Each row of a before or after table is a point. The points were changed in one or more steps. Then noise was added and the rows were shuffled. The steps act on columns, c1 being the first. Write out the steps. A step turns or swaps two columns, mirrors them in a line or flattens them onto one, adds a multiple of one to another, or multiplies or shifts one. Angles are multiples of 10 degrees, from the lower column toward the higher: turns from -170 to 170, lines from 10 to 170 but not 90. Use the fewest steps. Two steps may share a column if one is a turn and the other turns, adds or multiplies; they go together, in the order done. Otherwise the lowest column goes first.
In the rows, 128 means zero.

Before (13 x 2):
[[129  77]
 [133 121]
 [120 123]
 [138  93]
 [159 102]
 [107 150]
 [172 119]
 [161 160]
 [141  80]
 [160 147]
 [142 117]
 [147 103]
 [134  90]]
After (13 x 2):
[[103 135]
 [133  94]
 [120 120]
 [159 127]
 [166 184]
 [145 127]
 [131  76]
 [141  87]
 [158 171]
 [138  98]
 [173 151]
 [148 115]
 [129 126]]
Steps: add 0.7 times c1 to c2

Before (10 x 3):
[[145 113 165]
 [109 114 114]
 [109 121 159]
 [148 134  63]
 [150 148 164]
 [126 108 162]
 [163 131 160]
 [133 113 164]
 [161 129 151]
 [148 120  81]]
After (10 x 3):
[[107 133 147]
 [109  97 120]
 [147 187 156]
 [158 108 117]
 [135  91 123]
 [149 167 155]
 [141  88 123]
 [164 105 112]
 [126  89 131]
 [148 104  95]]
Steps: mirror c2 and c3 in the line at 150 degrees

Before (12 x 6):
[[115 139 177 115 134 113]
 [128 138 151 124  87 132]
 [147 128 158 121 171 137]
 [120 124 125 138 157 161]
 [130 140 109 115 116 149]
 [111 133 117 129 186 118]
 [164 134 163 143 187  82]
 [ 95 142 154 137 140  58]
 [161 139 117  94 133 121]
 [162  89 138 108 101 155]
 [148 160 119 110 106 129]
 [101 189 154 162 113 167]]
After (12 x 6):
[[111 135 163 142 188  64]
 [110 133 117 128 185 139]
 [167  90 138 108 101 111]
 [135 137 151 126  86 124]
 [151 130 158 120 170 110]
 [152 125 125 138 156 154]
 [136 139 116  92 133  97]
 [ 53 142 155 137 138 114]
 [152 189 153 162 112 163]
 [144 139 109 113 116 142]
 [138 159 120 110 107 114]
 [117 139 178 116 135 118]]
Steps: add 0.3 times c3 to c1; turn c1 and c6 by -60 degrees

Before (10 x 8):
[[154 138 131 127 148 125 139 161]
 [149 107 140 120 146 143 170 143]
 [153 122 147 148 149 106 161 123]
 [  7 134 115 218 143 147 141 143]
 [148  86 131 121 134 129 119 124]
 [110 120 155 124 123 138 144 128]
 [134 133 139 116 172 135 139 118]
 [110 140 115 128 129 116 150 127]
 [142 147 115 162 139 153 160 119]
 [147 138 156 136 135 136 131 132]]
After (10 x 8):
[[128 140 154 117 123 138 103 129]
 [107 125 132 127 147 118 145 173]
 [ 96 150 120 165 140 108 120 114]
 [113 135 136 118 173 123 129 114]
 [118 136 158 134 131 119 143 136]
 [117 117 115 130 129 119 100 127]
 [ 83 140 138 118 144 151 127 149]
 [178 149 132 221 146 117  19 146]
 [127 131 131 121 135 171 151 125]
 [ 91 104 149 143 148 135 136 124]]
Steps: turn c1 and c7 by 120 degrees; turn c2 and c6 by -90 degrees; turn c3 and c4 by -10 degrees; multiply c8 by 1.3

Before (14 x 11):
[[100 156 130  70 181 105  88 166 128 169  87]
 [147 100  58 120 148 107 130 130 120 141 144]
 [ 77 168 118 123 165  66 139 154 146 153 116]
 [132 110  82 113 136  96 133 117  75 119 157]
 [146 109  63 110 110 101 139 156  87  97 135]
 [101  84 142 153 115 126 103 160 141 136 146]
 [139 104  91 140 117 108 136 105 105 124 108]
 [ 96 157 151  65 174  96 115 156 119 172  92]
 [157 106 120 121 155 131 143 141 114 101 137]
 [136 130  71 142 114 149 155 124  93 135 149]
 [140 100  89  92 130 140 144 140 118 110 113]
 [166 113 132 146 102 125  96 149 139 123 145]
 [148  94 143 109  97 115 144 146 148 138 151]
 [138 110  97 137 141  81 171 167  90 153 120]]
After (14 x 11):
[[146 111 154 104 137 102 137  65  87 128 146]
 [ 99  81 159 153 147 126 101 143 140 129 137]
 [128 112 113 114 154  96 135  79  74 128 114]
 [ 95 157 155  65  82  94 114 152 117 127  89]
 [156 107 141 118 130 135 143 123 113 126 102]
 [149  93 147 113 152 119 143 141 150 129 155]
 [141 103 136  93 114 137 146  89 119 127 129]
 [100 157 172  68  78 107  86 130 128 125  83]
 [ 78 167 155 124 108  65 140 120 149 128  95]
 [145 105 103 141 109 110 137  89 110 132 140]
 [135 110 164 135 121  81 173  96  90 126 116]
 [136 133 123 141 152 149 157  71  92 126 141]
 [148  99 124 118 143 102 127  58 117 129 107]
 [166 116 149 146 146 124  95 133 137 128 153]]
Steps: swap c3 and c8; turn c5 and c11 by -100 degrees; multiply c10 by 0

Before (14 x 12):
[[112 111 138 139 112 105 131  82 158 121  98  90]
 [157 196 123 159 124  99 130 141 135 109 102 153]
 [115 155 124 120  78 141 146  42 135 112 177 120]
 [104 110 117 105 114 131  87  70 160 189 118 111]
 [120 121 141 171 146 123 150 118 132 141 107 110]
 [162  95 126 159 132 129 116 137 138 108 109 128]
 [137 123 167 153 129  54 136 135 150 153 139 169]
 [105 136 118 128 121 129  94 145 100 126 117 108]
 [125 102 131 121  54 144 142 126 147 124 113 115]
 [109 155 193 118 136 148 122 125 140 130  97 111]
 [139 163 113 105 139 108 121 122 131 120 117 161]
 [206 141 117 100 136 129 133 144 125 121 117 107]
 [114 118 115 162 145 126 141 136 160 110 180 100]
 [108 190 113 154 151 118  57 103 118 133 149 111]]
After (14 x 12):
[[ 96 146 114 103 147 132  88  80 158 191 156 134]
 [110  78 125 123 174 141 145  66 134 114 192 108]
 [229 132 116 101 131 125 130 154 125 122 131 152]
 [110 163 139 139 163 104 134  92 154 124 154 151]
 [102  85 115 155 113 116  61 139 118 134 183 155]
 [116 152 143 170 124 118 153 121 130 142 135 149]
 [171 160 128 155 125 131 115 117 135 108 102 131]
 [136 117 171 151 108  54 135 131 151 150 118  94]
 [169 130 126 163 119  97 131 184 132 108 177 105]
 [111  85 117 159 127 124 141 115 158 111 102 161]
 [142 125 113 104 101 108 127 144 131 119 162 105]
 [ 99 137 120 121 140 129  93 146 100 129 122 144]
 [124 150 131 122 199 144 144 114 149 123 115 104]
 [103 145 194 116 130 149 124 149 140 129 158 147]]
Steps: multiply c1 by 1.3; turn c2 and c11 by 110 degrees; turn c8 and c11 by -40 degrees; turn c5 and c12 by 150 degrees

Before (14 x 14):
[[108 162 128 136 158 116 121 161 117 153 133 164 147 144]
 [153 122 158 175 142 174 156 151 158 108 140 131 177 131]
 [117 114 127 137 153 128  87 147 110 163 166 156 140 114]
 [140 139 131 153 158 121 109 127 129 152 151 116 112 125]
 [160 112 186 215 128 120 171 166 147 118 139 176 147 124]
 [169 124 124 124  79 141 123  97 122 108 170 154 147 128]
 [170 109 131 100 123 127 115  65 109  97 153 163 138  99]
 [112 116 139 137 136 106 116 118 136 129 154 129 166 150]
 [160 120 117 113 130 137 131  94 161 129 172 179 150 140]
 [160 111 189 176 133 145 124 157 155 105 123 151 144 167]
 [165  87 167 176 116 168 163 114 153 150  94 141 144 150]
 [148 132 119 157 104 141 111  85 161 120 139 190 152  99]
 [143 118 161 118  93 154 138  76 150 115 158 175 122 103]
 [149 134 151 106 145 107  91 133 126 173 143 113 153 119]]
After (14 x 14):
[[ 83 157 162 120 116 170 133 100  85 136  93 139 178 160]
 [102 167 185 114 123 128 118 157 148 116 153 163 104  86]
 [131 148 136 101 146 106 144 104 161 170 144 114 113 143]
 [114 157 153 103 129 137 156 154 109 122 170 179 115 140]
 [136 141 129 147 158 121 139 126 143 151 152 116 149 139]
 [107 156 123 125 128 120 124  59  83 121 139 176 217 119]
 [116 142 188 130  94 156 142 128 107 130 157 175 118  98]
 [121 108 143  91 136 106 140 124 134 117 153 129 145 147]
 [129 148 159 109 104 140 164 158 125 137 139 190 162 100]
 [166 112 100 111 159 115 121 111 140 142 133 165 141 154]
 [106 155 132 121 133 144 154  61 119  89 124 151 178 149]
 [116 115 112 119 152 128 135 118 172 165 168 157 139 133]
 [116 153 121  89 143 175 139  92  89 110 141 129 184 122]
 [117 168 153 108  81 141 124 146 136 111 169 153 127 118]]
Steps: mirror c1 and c2 in the line at 50 degrees; mirror c3 and c8 in the line at 150 degrees; turn c4 and c13 by 80 degrees; turn c7 and c9 by -120 degrees; turn c10 and c14 by 30 degrees

Before (11 x 20):
[[105 126 134 162 116 126 108 119 114 145 114 123 141 124 138 100 202 140
  128  72]
 [172 122 145 159 125 102 149 130 122 131 126 131 116  99 132 127 100  71
  108 183]
 [190 142 134 141 132 134 120  74 119 128 148  86 133 125 126 101 132 122
  151  83]
 [181 111 143 100 112 107  98 151 118 146 112 100 105 124 136 157  94  99
  113  69]
 [111  94 136 106 126 121  95 116 127 121 113 104 123 141 131 181 107 142
  125  79]
 [119 150 145 109 129 143 107 163 130 128 113  98 191  93 118 114 101 150
  116 119]
 [136  96 143 116 117 125  98 126  95 130 178 134 118 108  90  94  98  67
  152  72]
 [102 116 132 132 120 143 100 164 159 131 138 136 131 105 123 118 103 138
  106  92]
 [144 135 139 150 129  99 110 159 117 115 120 120 126  95 130  96 104 123
  155  77]
 [104 111 140 150  97 138 146 120 107 123 134 120 110  94  67 108  89 133
  112  74]
 [110  99  46 102 121 135  98 140 143 123 118 132 108  94 113 142 148 136
  112 229]]
After (11 x 20):
[[115 151 146 108 134 158 106 162 132 128 115 143 193  90 119 111 101 150
  118 121]
 [162  97 144 119 115 122 101 124  98 128 191 128 117 108  88  96 101  69
  154  70]
 [108  97  46  99 125 125  99 142 142 123 133 138 105  95 113 141 147 134
  109 226]
 [164 119 144 157 123 122 150 132 123 131  85 102 117  98 132 127 104  73
  110 179]
 [106 123 136 163 122 130 109 121 114 145 129 124 139 126 142 100 198 136
  126  70]
 [112 112 145 149  94 136 141 118 106 124 156 135 106  93  64 105  86 135
  114  74]
 [190 144 131 141 134 167 119  74 118 126 105 129 131 124 126 102 130 123
  151  82]
 [103  94 135 107 126 150  92 117 129 120 121 123 124 139 129 183 109 143
  127  81]
 [132 137 141 154 127 134 110 154 119 117 103  95 124  96 129  97 105 124
  155  75]
 [166 109 142  98 109 154  95 156 119 147  60 110 108 126 131 161  96  97
  117  67]
 [111 111 134 130 118 119 101 166 159 130 163 144 131 103 123 118 103 137
  107  89]]
Steps: turn c1 and c11 by -30 degrees; multiply c11 by 1.6; turn c6 and c12 by 90 degrees

Before (9 x 24):
[[120 130 151 168 113 127 155 102 160 166 172 139 106 118 120 126 126 109
  162 158 141 100 165  86]
 [ 80 134 118 133 106 103 143 133 131 166 100 146 142 176 144 142 134 180
  107 118 165 169 133 105]
 [118 119 146 100  85 142  98 163 110 132 143  70  90 112 136 103  59 139
  131 123 124 174 124 164]
 [145  93 121 108 141 159 103 104 114 152 109 119 141 132 149 115 137  98
  116 164 130 158 143 123]
 [133 131 155 128 108 143  93 157 160 128 146 139 117 107 199 130  99 181
  112 177 140 119 115  95]
 [139 126 148 173 108 124 161 127 112 106 154 146 143 151 149 104 127 102
   93 138  91 169 135 111]
 [129 155  99 107 129 146 103  99  96 140 109  82 106 151 112 147  65 107
  151 116 151 129 173 162]
 [115 137 108 123 122  93  84 146 136 151 116  85 139 104 155 143 125 131
  133 126 151 122  87 159]
 [133 141 154 123 144 147 105 184  94 147 114 117 150 116 115 178 120 152
   93 192  78  88  91 121]]
After (9 x 24):
[[115 137 107 121 122 117  86 146 165 152 144 171 127 104 155 142 123 133
  133 127 107 123  87 158]
 [121 130 153 170 114 156 140 102 136 166  87 100 103 117 119 127 131  62
  162 158 107  99 165  85]
 [138 126 149 173 108 113 145 127 127 107  95  95 143 150 148 107 134  87
   94 138 162 169 133 111]
 [133 131 154 129 107 165 137 158 125 127 111 164 118 110 199 140 123 108
  112 177 113 119 115  95]
 [ 81 134 117 133 106 117 146 133 154 165 161 113 133 176 145 138 125 196
  107 121  96 169 134 104]
 [129 156  98 108 128 109  81  98  90 140 151 152 119 151 111 166 115 123
  153 116 108 129 172 164]
 [118 120 148 101  85 118  70 163  95 134 112 159  99 111 136 128 128 147
  131 123 130 173 123 164]
 [145  92 120 108 141 132 119 104 100 151 147 153 153 133 149 113 133  44
  114 165 129 159 142 123]
 [135 141 154 124 145 107 119 185 104 146 133 150 161 115 116 174 111  57
   93 193 179  89  91 121]]
Steps: turn c6 and c9 by -60 degrees; turn c9 and c13 by -20 degrees; turn c7 and c12 by -90 degrees; turn c11 and c21 by -170 degrees; flatten c16 and c17 onto the line at 160 degrees; add -1.5 times c20 to c18

Before (8 x 48):
[[110 143 164 148 132 154 154 137 142 116 126 136 129 125  97 141 109 167
  135 101  96 109 152 120 108 115 117 147 168 112 160 124 134 101 125  97
  101 165 112 123 148 174 135 106 133 144 131 118]
 [101 105 149  89 109 154 129 148 129 112 120 104 104 156 103 157 145 156
  145 154 131 131 130 126 122 107 130 153 111 163 132 146 123 106  98 142
  165 124 147 116 126 116 114 121 136 140 116 154]
 [ 89 122 118 112 127 122 114 102  92 126 129 167 143 118 117 107 126 126
  120 135 136 149 121 133 147 116 153  88 114 168 157 154 102 141  98 118
  122 134 140 134 160 169 120  98 164 129 142 125]
 [135  90 172 138 160 118 141 139 114 157 133 104 156 141  91 127 126 123
   97 130 135 110 105 167 107 142 133 128 175 111 126 149 115 132  96 114
  103 133 130 135 170 153 141  95 113 112 118 112]
 [100  91 124 128 139 110 128 126 126 152 153 107 122 147  88 139  87 124
  139 105 112 106 109 119 118 134 106 152 116 107 126 103 122 148 143 156
  123 148 129 150 146 129 115 116 130 138 108 136]
 [121 141 144 103 170 150 153 136 128 156 128 117 102 127 146 104  92 139
   96 140 134 158 124 107 104 153 109 128 149 164 116 122 133 127 142 108
  141 132 134 106 151 118 117 134 126 132 144  90]
 [125 115 116 116 112 146 139 143 141  96 123 106 108 139 156 126 114 130
  117 115 158 134 146 157 117 168 124 105 114 155 167 106  99 119 153 146
  126 102 146 122 122 122 107 129 140 102  99 104]
 [137 145 122 104 103 177 118  96  82 143 134  99 136  89 147 129 127 123
  122 131 140 148 136 140 138 108 153 142 108 105 146  92  93 102 159 103
  111 139  91 106 110 110 119 138 128 107 140 149]]
After (8 x 48):
[[119 104 150  86 106 154 131 149 135 111 118 104 105  90 102 159 146 157
  137 154 130 131 130 125 122 105 124 203 112 163 132 146 123 108  97 140
  167 126 146 117 127 137 113 125 136 138 116 154]
 [127  88 125 125 139 110 130 125 132 154 153 109 123  94  89 138  86 122
  138 102 111 106 111 118 118 132 150 200 117 110 125 105 121 149 142 156
  125 147 128 150 146 141 124 122 131 139 108 135]
 [132 142 145 110 169 151 152 136 131 159 128 117 101 123 144 104  91 139
   93 142 134 160 124 106 101 151 147 127 149 165 114 121 135 128 143 108
  139 133 134 106 151 133 115 131 128 133 143  89]
 [157 123 119 114 126 120 116 101  82 127 128 167 143  97 119 106 126 126
  119 136 135 148 120 131 147 115 105   8 114 168 156 153 103 142  99 118
  122 136 141 134 159 151 162 118 165 129 143 124]
 [158 146 123 105 104 177 117  95  94 145 136 100 138 156 147 129 128 123
  121 130 140 149 135 142 140 106 104 172 109 104 145  93  94 102 158 102
  113 138  91 109 110 130 107 132 128 107 139 149]
 [119 115 116 117 110 148 138 144 147  96 124 107 109 119 159 126 116 131
  115 116 157 135 145 157 118 166 131  59 114 155 166 107 100 119 153 146
  125 104 145 123 123 143 115 128 140 100 102 106]
 [113  92 172 143 162 121 139 141 120 157 133 104 155 127  91 126 126 123
   97 130 134 110 107 167 106 143 123 128 176 112 125 149 116 129  97 117
  102 135 131 133 170 125 156 114 115 112 117 112]
 [139 143 162 148 132 154 155 138 137 115 127 136 131 115  98 140 110 169
  139 102  94 110 150 117 107 116 139 185 167 112 160 124 135 100 125  97
  100 166 112 123 149 138 174 117 133 144 129 118]]
Steps: turn c1 and c14 by 120 degrees; turn c4 and c19 by 10 degrees; add -0.3 times c12 to c9; multiply c27 by -1; multiply c28 by 3; turn c42 and c43 by 70 degrees; multiply c44 by 0.4

Before (14 x 64):
[[160 131 172  98 100 131 134 152 106 151  74 121 168 100 104 147 162 123
  122 100 121 111 141 148 168 148 164  92 135 142 101 100 108 140 165  98
  163  82  97 108 130 132  78 112 112 109 101 144 112 161  97 103 139 110
  138 105  94 134 145 130 158 127  92 104]
 [103 147 152 119 151 101 155 109 167 154 114 131 148 168 164 122 175 122
  106 105 142 178 112 132 105 121 158 149 118 156  81 129 101 122 120 102
  139 125 156 104 179 131 124 113 148 120 112 131 189 181  69 119 148 168
  137 133 124  98 106 139 134 162 152  99]
 [ 99 145  95 132 144 147 144 180 174 124  99 107 149 126 106  85 105 137
  139 133 129 122 126 128 149 152 113 131  79 127 137 145 154  95 113  83
  122 158  99 140 144 118 141 138 147 126 126  97 178  99 123  86 105 133
  137 151 117  80  98 145 123 130 122 127]
 [ 99 113 148 100 112 175 116 106 160 162 114 137 102 158 155 139 108 141
  135 156 159 172 155 114 173 103 181 115  87 147 129 105  99 123 163 164
  104 100 135 149 159  92 145 143 123 100 151  83 150 178  96  93 109 136
  131 100 163 126 124 157 154 172 104 125]
 [124 122  95 134 132 113 152 116 151 140 128 166  98 121 155 154 167 137
   83 162 101 113 124  96 168 139 142 121 132 153 162 119 169 126 178  92
  151 133  96 131 178 108 124 131 130 152 161 145 188 104 124 113  89 110
   86 143 160  99  94 119 116 164  96 104]
 [117 117 152 139  97 134 164 119 127 155 107 111  88 147 153 132 141 122
  103 114 148 116 139  91 156 106 120 108  82  91 146  86 170 159 130 118
  148 104  91 105 109  93 153  94 145 141 142 127 149 103 103 130 131 158
  166 163 130  73 130 103 161 144 171 155]
 [122 166 129 115 162 137 106 116  99 138 143 179  89 124 114  92  94 100
  152 111 131 146 127 115 147 108 125 109  88 141  84 119 157 109  95 149
   96 107 133 162 126  99 126 145 130 157 162  88 151 130 132 146 101 141
   85 105  96 124 157 109 143 107 156 151]
 [130  86 119 119 152 133 176 104 183 118 102 134 160 172  93 127 137 162
  133 180  94 180 161  79 104 139 151 118 154 134 115 122 117 118 125 118
  115 151 170 159 162 111 133 129  98 103 164 127 107 159  96 160  84 180
  136 114  93  89 100 120 124 169 122 146]
 [112  99 115 162 169 182 170 173  99 115 153 116 121 144 148 113 113 183
  129 170  89 154 113  71 124 127 167 106  99 136  87  94 109 129 166 153
  101 146 101  91 146 148 138 147 116 115 102 122 169 119 131 104 126 145
   89 169 127  80 114 120 137 122 110 139]
 [131  97 146 162 121 160 150 166 158 134  95 123 101 114 158 142 147 167
   83 114 133 166 169 111 129 129 117 127 124 113 102 164 171 124 145  84
  140 149 158 166 111 112 107 129 135 123 140 131 120 145  85 134 135 118
  117 166 165  92 161 121 121 157 101 111]
 [106 147 173 130 107 102 179 129 121 187 129 176 105 122 113 137 108 184
   93 101 137 165 155  98 116 140 123 157  91 150 130 143 101  83 116 122
  136 128  96  91 104 165 123 121 119 116 106 136 172 155 107 156 151 161
  100  97 146 124 165 136 140 146 165 107]
 [102 164 157  89 131 125 145 158 181 121  77 161  90 158 108  87 165 142
  147 158 143  97 125  80  94 105 144 148  75 126 139 137 150  88  99 149
  156  92 105 111 101 100 139  92 164 140 138 124 179 101 122 156 133 157
  131 164  93 119 147 155 117 106 170 178]
 [100 110 146 139 153 154 125 144 157 165 118 133 138 136 165 132 139 114
  117 145 170 145  96 147 167  78 175 130 117 158  82 109 105  92 115  86
  163 102 148 154 173 137  74 119 114 156  98 139 156 122  82 138  67 160
  128 172 130  97  94 160 153 130 173 122]
 [134  92  94  92 140 152 127 128 138 114 131 146 145 124 107 142  95 141
  143 178  91 140 131 136 100  99 139 159 153 164  97 111  88  92 119 113
  111 115  90 162 127 146 132 107 157 138 150  86 190 145  76 139  92  98
  140 136 125  87  97 149 139 150 157 162]]
After (14 x 64):
[[117 116 147 141  96 121 166 123 126 155 106 112  88 144 153 131 142 120
  105 115 150 116 137  88 153 108 121 111  80  94 150  83 172 160 131 117
  145 105 108 104 110  92 151 179 144 140 146 128 148 103 101 126 130 157
  166 167 127  75 129 104 161 145 174 156]
 [130  98 148 161 122 156 150 167 156 132  98 121 102 117 158 146 150 168
   81 115 132 168 173 112 126 130 116 129 125 112 104 166 171 124 142  80
  140 148 110 169 113 111 106 100 132 120 141 132 122 144  83 136 134 118
  118 167 165  90 159 124 117 156 102 107]
 [102 110 146 139 157 151 125 143 156 166 115 129 139 137 166 133 137 114
  119 146 173 144  98 148 167  73 175 132 120 155  80 109 101  89 116  86
  160 101 105 154 175 139  74 112 115 157 102 137 157 121  81 138  68 158
  128 175 130  98  94 159 152 130 173 122]
 [127 121  92 134 132 116 155 116 153 141 130 165 101 120 157 155 170 138
   86 163 103 112 127  97 166 141 143 120 133 155 164 119 167 126 179  90
  152 137 147 131 178 108 124 156 131 151 159 146 191 105 127 114  90 109
   85 143 158  97  91 124 116 167  98 108]
 [123 168 129 115 163 142 108 119 100 136 144 184  89 120 110  94  92  99
  151 114 131 146 125 110 149 107 128 109  87 145  84 121 158 110  97 148
   97 103 137 162 125  97 125 117 127 155 161  85 147 132 132 147 100 139
   85 103  98 123 156 109 143 106 158 151]
 [111 106 115 160 166 182 170 173  96 115 153 118 119 147 150 113 115 185
  133 169  88 157 113  71 121 124 165 108  99 136  87  98 107 130 165 150
  100 143 136  94 143 144 139 156 116 114 102 119 173 120 132 105 125 145
   90 167 128  80 114 122 130 123 112 138]
 [134  93  95  91 136 142 129 127 135 113 128 148 144 128 106 140  97 138
  146 179  91 138 134 134  99 101 136 161 152 163  95 107  88  90 118 112
  114 117 119 160 132 146 132 177 157 135 150  88 190 144  75 139  90 100
  134 134 124  87  95 148 146 149 158 156]
 [ 98 148  93 134 142 147 141 184 176 125  99 108 150 127 105  85 108 135
  137 133 126 123 124 128 148 156 113 130  81 126 136 141 155  96 110  83
  122 160 139 142 144 120 143 154 143 126 127 100 175  99 123  90 107 132
  134 150 117  82  95 144 121 131 122 124]
 [107 150 173 130 105 100 183 130 123 184 133 177 106 124 112 135 104 179
   94 102 137 166 154 101 116 141 120 159  92 146 128 140 103  85 113 120
  138 129 138  91 101 164 123 156 121 119 105 138 170 155 105 156 151 160
  101  97 142 124 167 137 138 148 166 106]
 [162 132 176  96 102 124 135 148 105 153  72 121 170 102 106 148 164 122
  120 100 123 113 142 149 167 147 165  89 140 140 100  98 106 142 165 101
  164  84 123 106 132 133  80 160 112 107 101 144 111 161  99 104 142 110
  137 106  91 136 144 130 159 130  94 102]
 [105 147 150 120 152  98 155 108 168 150 113 132 149 168 166 122 173 119
  105 104 143 179 113 133 105 119 160 146 121 160  81 132  98 122 120 104
  136 123 112 105 178 129 126 103 147 119 115 130 186 183  70 119 146 169
  136 137 132 100 101 135 134 161 153 101]
 [103 114 149 103 111 179 116 107 160 166 114 140 102 157 152 139 110 142
  134 158 159 170 155 120 173 104 183 113  88 144 134 104 102 124 164 165
  105 100 127 148 161  93 145 124 125  99 152  80 152 176  95  92 110 137
  133  99 163 125 126 154 155 173 105 124]
 [130  88 120 122 150 134 175 103 181 119 101 132 158 170  94 126 135 162
  133 182  96 181 164  80 108 140 151 118 152 133 113 127 113 119 125 118
  115 152 110 156 161 111 133  87  98 103 165 125 109 156  94 162  88 179
  136 111  94  88 102 121 127 169 124 145]
 [101 163 157  90 132 113 143 157 180 123  80 162  88 156 104  86 164 141
  146 159 144  97 125  79  97 106 145 149  76 123 138 136 153  90  99 151
  151  92  97 109 106 101 139 159 162 141 136 125 181 100 121 156 132 160
  133 165  94 115 145 153 118 108 171 179]]
Steps: turn c6 and c44 by -20 degrees; turn c39 and c44 by -110 degrees
